Each row is a point. Each copy is the shape, with its points in the same order, turned, moved and blurred by noise. Some copies are also mirrored. Which?

Shape (7 x 2)
[[ 0.21  0.07]
 [ 0.07 -0.33]
 [ 0.05 -0.03]
 [-0.78  0.37]
 [ 0.29 -0.31]
 [ 0.54 -0.31]
 [-0.68  0.67]]
Copy 1 (7 x 2)
[[ 0.16 -0.42]
 [ 0.51 -0.15]
 [ 0.22 -0.23]
 [-0.40  0.46]
 [ 0.56 -0.39]
 [ 0.62 -0.61]
 [-0.64  0.28]]
Copy 1 is: mirrored
Copy 2 (7 x 2)
[[ 0.17 -0.10]
 [-0.24 -0.23]
 [ 0.01  0.01]
 [-0.34  0.70]
 [-0.10 -0.42]
 [ 0.12 -0.64]
 [-0.03  0.90]]
Copy 2 is: only turned
Copy 3 (7 x 2)
[[ 0.22 -0.22]
 [-0.16 -0.42]
 [-0.08 -0.16]
 [-0.42  0.57]
 [ 0.05 -0.55]
 [ 0.24 -0.61]
 [-0.21  0.80]]
Copy 3 is: only turned
Copy 4 (7 x 2)
[[-0.17  0.08]
 [ 0.22 -0.14]
 [ 0.00  0.04]
 [ 0.36  0.96]
 [-0.01 -0.30]
 [-0.22 -0.43]
 [ 0.14  1.10]]
Copy 4 is: mirrored

Shape (7 x 3)
[[ 0.21 -0.92 -0.33]
 [-0.75 -0.43  0.36]
 [-0.16  0.14 -0.02]
 [-0.57 -0.01  0.15]
 [-0.18  0.44 -0.24]
 [ 0.22  0.46  0.42]
 [-0.30  0.50 -0.40]]
Copy 1 (7 x 3)
[[-0.66 -0.65  0.33]
 [-0.75  0.46 -0.27]
 [ 0.05  0.06 -0.24]
 [-0.30  0.34 -0.39]
 [ 0.29 -0.04 -0.49]
 [ 0.52  0.39  0.11]
 [ 0.30 -0.14 -0.70]]
Copy 1 is: only turned
Copy 2 (7 x 3)
[[ 0.25  0.58 -0.75]
 [-0.70  0.40  0.09]
 [-0.02 -0.20  0.06]
 [-0.47 -0.04  0.13]
 [-0.01 -0.58  0.03]
 [ 0.36 -0.22  0.61]
 [-0.12 -0.74 -0.07]]
Copy 2 is: mirrored
Copy 3 (7 x 3)
[[ 0.66 -0.13  0.83]
 [-0.34 -0.75  0.32]
 [-0.17  0.21  0.05]
 [-0.46 -0.22  0.14]
 [-0.35  0.44 -0.02]
 [-0.06  0.12 -0.63]
 [-0.47  0.56  0.15]]
Copy 3 is: mirrored
Copy 4 (7 x 3)
[[-0.13 -0.77  0.85]
 [-0.89  0.17  0.49]
 [-0.17  0.29  0.17]
 [-0.54  0.43  0.31]
 [ 0.14  0.45  0.10]
 [-0.11  0.18 -0.62]
 [ 0.25  0.60  0.25]]
Copy 4 is: mirrored

Shape (12 x 6)
[[-0.53  0.16  0.36 -0.26  0.24 -0.17]
 [ 0.06  0.04 -0.15 -0.14  0.35 -0.49]
 [ 0.09 -0.03  0.14 -0.33 -0.80 -0.21]
 [-0.39 -0.53  0.42 -0.52  0.15  0.40]
 [-0.38  0.02  0.29 -0.47 -0.27 -0.87]
 [ 0.33  0.07 -0.19 -0.39 -0.02  0.16]
 [-0.42 -0.07 -0.18 -0.26 -0.27 -0.03]
 [ 0.09 -0.24  0.14  0.00 -0.27 -0.36]
 [-0.38 -0.87 -0.55  0.67  0.27  0.59]
 [-0.20  0.30 -0.49  0.79  0.36  0.36]
 [ 0.20 -0.65 -0.22 -0.73  0.31 -0.29]
 [ 1.01  0.50  0.51  0.21  0.17 -0.28]]
Copy 1 (12 x 6)
[[-0.19 -0.01  0.21 -0.58 -0.16 -0.35]
 [ 0.03 -0.15  0.09  0.13 -0.32 -0.37]
 [ 0.23 -0.27 -0.12 -0.49 -0.67  0.60]
 [-0.51 -0.70  0.48 -0.47  0.11  0.08]
 [ 0.24 -0.29  0.13 -0.71 -0.92 -0.29]
 [-0.25 -0.12 -0.09  0.10 -0.25  0.35]
 [-0.07 -0.45 -0.28 -0.43 -0.12  0.03]
 [ 0.45 -0.31  0.10 -0.18 -0.33  0.13]
 [ 0.24 -0.86 -0.23  0.08  1.18 -0.10]
 [ 0.25  0.27 -0.60  0.09  0.77 -0.24]
 [-0.36 -0.87  0.33  0.34 -0.45 -0.10]
 [ 0.40  0.79  0.52  0.50 -0.45  0.32]]
Copy 1 is: mirrored
Copy 2 (12 x 6)
[[-0.21  0.04  0.17 -0.29  0.89 -0.37]
 [ 0.08 -0.14 -0.28  0.23  0.63 -0.21]
 [-0.19  0.27 -0.32 -0.26 -0.17 -0.49]
 [-0.20 -0.42  0.43 -0.81  0.44 -0.30]
 [ 0.18  0.33 -0.50 -0.42  0.63 -0.69]
 [-0.33 -0.23 -0.19 -0.07  0.00  0.18]
 [-0.50 -0.26 -0.27 -0.27  0.20 -0.61]
 [ 0.14 -0.06 -0.02  0.02  0.10 -0.53]
 [-0.41 -1.36  0.58  0.30  0.01 -0.78]
 [-0.82 -0.52  0.37  0.83  0.39 -0.38]
 [ 0.32 -0.69 -0.35 -0.45  0.33 -0.03]
 [ 0.36  0.63  0.21  0.69  0.19  0.45]]
Copy 2 is: only turned
Copy 3 (12 x 6)
[[ 0.17  0.51 -0.12 -0.75  0.21  0.35]
 [ 0.39  0.06 -0.12 -0.54 -0.28 -0.09]
 [-0.65  0.29  0.28 -0.33 -0.50  0.28]
 [ 0.29  0.35  0.42 -0.43  0.13  1.03]
 [-0.24  0.45  0.20 -1.14 -0.33 -0.01]
 [ 0.07  0.00 -0.20 -0.08 -0.47  0.48]
 [-0.25 -0.06  0.10 -0.51  0.08  0.39]
 [-0.08  0.26  0.37 -0.30 -0.30 -0.02]
 [ 0.47 -0.61  0.60  0.34  0.74  0.29]
 [ 0.25 -0.23 -0.42  0.33  0.64 -0.19]
 [ 0.56 -0.24  0.36 -0.64 -0.65  0.54]
 [ 0.33  0.89 -0.34  0.29 -0.80 -0.31]]
Copy 3 is: only turned
Copy 4 (12 x 6)
[[ 0.10  0.30  0.40  0.14  0.37 -0.28]
 [ 0.01  0.28 -0.39  0.06  0.30 -0.25]
 [ 0.14  0.53  0.06  0.33 -0.53  0.34]
 [ 0.27 -0.13  0.61 -0.19 -0.30 -0.49]
 [-0.27  0.95  0.19  0.19  0.01 -0.12]
 [ 0.41 -0.02 -0.23 -0.32 -0.10  0.18]
 [-0.31  0.05  0.18 -0.01 -0.09  0.14]
 [ 0.16  0.35 -0.21  0.37 -0.29 -0.11]
 [-0.26 -1.31 -0.16  0.41 -0.32 -0.57]
 [ 0.01 -0.83 -0.24  0.49  0.61  0.14]
 [ 0.01  0.25 -0.36 -0.50 -0.40 -0.60]
 [ 1.11  0.58 -0.63  0.46  0.38  0.08]]
Copy 4 is: only turned

Shape (13 x 8)
[[ 0.41 -0.64 -0.27  0.09  0.02 -0.58 -0.24  0.29]
 [ 0.41 -0.31  0.29 -0.50  0.00 -0.53 -0.27  0.37]
 [-0.51  0.29  0.08  0.72  0.13 -0.52 -0.09 -0.37]
 [-0.20  0.25  0.05  0.03  0.45  0.89 -0.34  0.39]
 [ 0.54  0.30 -0.34  0.00 -0.27 -0.57  0.20  0.25]
 [ 0.44  0.13 -0.59 -0.11  0.51 -0.29  0.42 -0.06]
 [-0.95 -0.03  0.15 -0.45  0.43 -0.54  0.00  0.11]
 [ 0.00  0.33  0.03  0.06  0.13  0.30  0.56 -0.75]
 [ 0.13  0.12 -0.43 -0.16 -0.46 -0.57  0.63 -0.31]
 [ 0.19  0.12  0.28 -0.52  0.44 -0.07  0.00 -0.04]
 [ 0.59  0.14 -0.07 -0.23  0.25  0.04  0.22  0.27]
 [ 0.22  0.08  0.15 -0.48  0.39  2.01 -0.08 -0.12]
 [ 0.08  0.23 -0.41 -0.37  0.18 -0.51 -0.42 -0.19]]
Copy 1 (13 x 8)
[[ 0.32 -0.27  0.07 -0.74 -0.24 -0.56  0.55  0.12]
 [ 0.51  0.28  0.51 -0.73 -0.44 -0.08  0.46 -0.02]
 [ 0.63 -0.30 -0.82 -0.24  0.26  0.09 -0.20 -0.08]
 [-0.06  0.43  0.16  0.21 -0.10 -0.19 -0.71  0.83]
 [ 0.28 -0.21  0.07  0.01 -0.61 -0.17  0.53 -0.38]
 [ 0.33 -0.62  0.38  0.34  0.02 -0.22  0.43  0.04]
 [ 0.80 -0.37  0.08 -0.61 -0.12  0.78 -0.22  0.55]
 [-0.08 -0.23  0.11  0.29  0.55  0.24 -0.35 -0.36]
 [ 0.04 -0.72  0.09 -0.15 -0.25  0.37  0.38 -0.62]
 [ 0.46  0.22  0.59 -0.10  0.13  0.19  0.12  0.15]
 [ 0.21  0.00  0.56  0.14 -0.27 -0.26  0.15 -0.02]
 [-0.92  0.80  0.95  0.44  0.36 -0.18 -1.01  0.71]
 [ 0.23 -0.03 -0.09 -0.12 -0.09  0.25  0.67  0.35]]
Copy 1 is: mirrored
Copy 2 (13 x 8)
[[-0.55 -0.09 -0.01  0.07  0.36 -0.26  0.80 -0.72]
 [-0.05 -0.58  0.28 -0.14 -0.03 -0.33  0.47 -0.71]
 [-0.33  0.57  0.50  0.81 -0.41 -0.75  0.35  0.09]
 [ 0.60  0.73  0.53 -0.27  0.24  0.25 -0.18 -0.02]
 [-0.41 -0.22  0.18  0.29  0.65 -0.72  0.04 -0.15]
 [-0.46  0.34 -0.32  0.20  0.42 -0.41 -0.28 -0.49]
 [ 0.56  0.20 -0.19  0.70 -0.65 -0.31  0.38 -0.30]
 [-0.39  0.27 -0.08  0.32 -0.32 -0.16 -0.67  0.41]
 [-0.54 -0.43 -0.39  0.58  0.29 -0.57  0.16  0.20]
 [ 0.21 -0.18  0.11  0.01 -0.22 -0.07 -0.31 -0.56]
 [-0.11  0.00  0.05 -0.31  0.41 -0.38 -0.37 -0.45]
 [ 0.40  0.51  0.31 -0.75  0.10  1.34 -0.88  0.30]
 [-0.11 -0.10  0.27  0.85  0.25 -0.26  0.12 -0.67]]
Copy 2 is: mirrored
Copy 3 (13 x 8)
[[ 0.90 -0.46 -0.12  0.14 -0.25 -0.15 -0.18  0.51]
 [ 0.89 -0.09  0.10 -0.31  0.31 -0.02  0.02  0.42]
 [-0.17 -0.22  0.26  0.75  0.20 -0.44 -0.62 -0.21]
 [ 0.03  0.24 -0.31  0.52 -0.03  0.36  0.83 -0.45]
 [ 0.15 -0.75  0.01 -0.36  0.02 -0.56  0.12  0.30]
 [ 0.06 -0.54 -0.29 -0.47 -0.47 -0.14 -0.22 -0.18]
 [ 0.33  0.83 -0.16  0.10  0.17 -0.49 -0.46 -0.17]
 [-0.74 -0.05  0.48 -0.08 -0.32  0.11 -0.07 -0.17]
 [-0.27 -0.34  0.26 -0.45 -0.29 -0.74 -0.28  0.48]
 [ 0.29  0.15  0.11 -0.38  0.15  0.26  0.03 -0.12]
 [ 0.31 -0.40  0.05 -0.40 -0.14  0.04  0.37 -0.11]
 [-0.47  0.51 -0.02  0.11 -0.55  1.29  1.40 -0.20]
 [ 0.05 -0.18 -0.46 -0.19  0.30 -0.05 -0.35  0.31]]
Copy 3 is: mirrored
